Rows are points. To make a cloud, some directions were put in groups of two or more. Within a group, all points are equally far from the middle, so they leave a hole (a ring in 2 directions, a hollow ball in 3). The other directions are filled evenly. Then the cloud was stretched, turned, moved and blurred a little. How many holes are there, and how many directions does each take, smallest first?

Cloud (22 x 3):
0:  6.4 -2.8 -1.6
1: -0.6  2.8  7.1
2:  6.9 -0.4  4.9
3:  6.2  1.0 -1.9
4:  4.0  3.2 -2.7
5:  2.2  3.6 -3.1
6:  2.5 -6.8  7.0
7:  1.2  5.3  2.6
8: -2.5  3.6  4.3
9:  0.3  3.3 -3.1
10:  4.3 -3.3 -3.2
11:  6.6 -0.7  5.8
12:  6.2  2.4 -0.9
13: -4.1 -1.7  0.8
14:  6.4  0.2 -2.0
15:  6.1 -2.2 -2.4
16: -1.2 -6.1  0.6
17:  5.4 -6.2  4.8
18: -2.9  3.1  4.4
19:  5.2 -0.1 -3.4
20:  0.1 -7.6  4.8
21: -0.2  5.0 -0.3
Holes: 1 (3)

Cloud (29 x 4):
0: -5.3 -1.3  0.7  6.6
1:  3.9  2.8 -1.5 -3.7
2: -1.8 -4.3 -6.7  1.1
3:  4.6 -2.9 -7.1 -4.2
4: -1.4 -7.7  0.8  1.4
5: -4.3 -3.2  3.9  3.7
6: -2.4  0.6  3.4 -2.7
7: -1.0 -7.1 -2.2  4.3
8:  2.8 -3.8 -8.1 -2.3
9:  4.3 -2.3 -7.7 -0.4
10:  3.0 -6.7 -2.2  3.7
11:  4.0 -4.1 -6.2 -5.8
12:  4.9 -2.0 -7.2 -3.4
13: -2.9 -4.9 -4.6  4.0
14:  2.3  2.5 -2.5  5.3
15:  0.8  2.4  0.4  7.1
16:  4.8 -3.0 -0.7  4.9
17:  3.0 -5.7 -3.8  4.3
18:  0.0 -7.8 -1.0  3.3
19: -3.7  3.3 -2.3  1.9
20:  0.6 -7.6 -0.2 -3.4
21:  4.6 -0.4  3.3 -0.1
22:  6.3 -2.2 -1.5 -5.0
23:  1.2 -8.2 -0.5  1.7
24:  4.8 -2.5 -7.0 -4.2
25: -3.0 -3.2 -6.1 -0.8
26: -2.6 -6.3  2.1  0.0
27: -3.1 -0.7  3.1 -3.0
28: -0.5  0.7  5.5  3.7
Holes: 2 (2, 2)
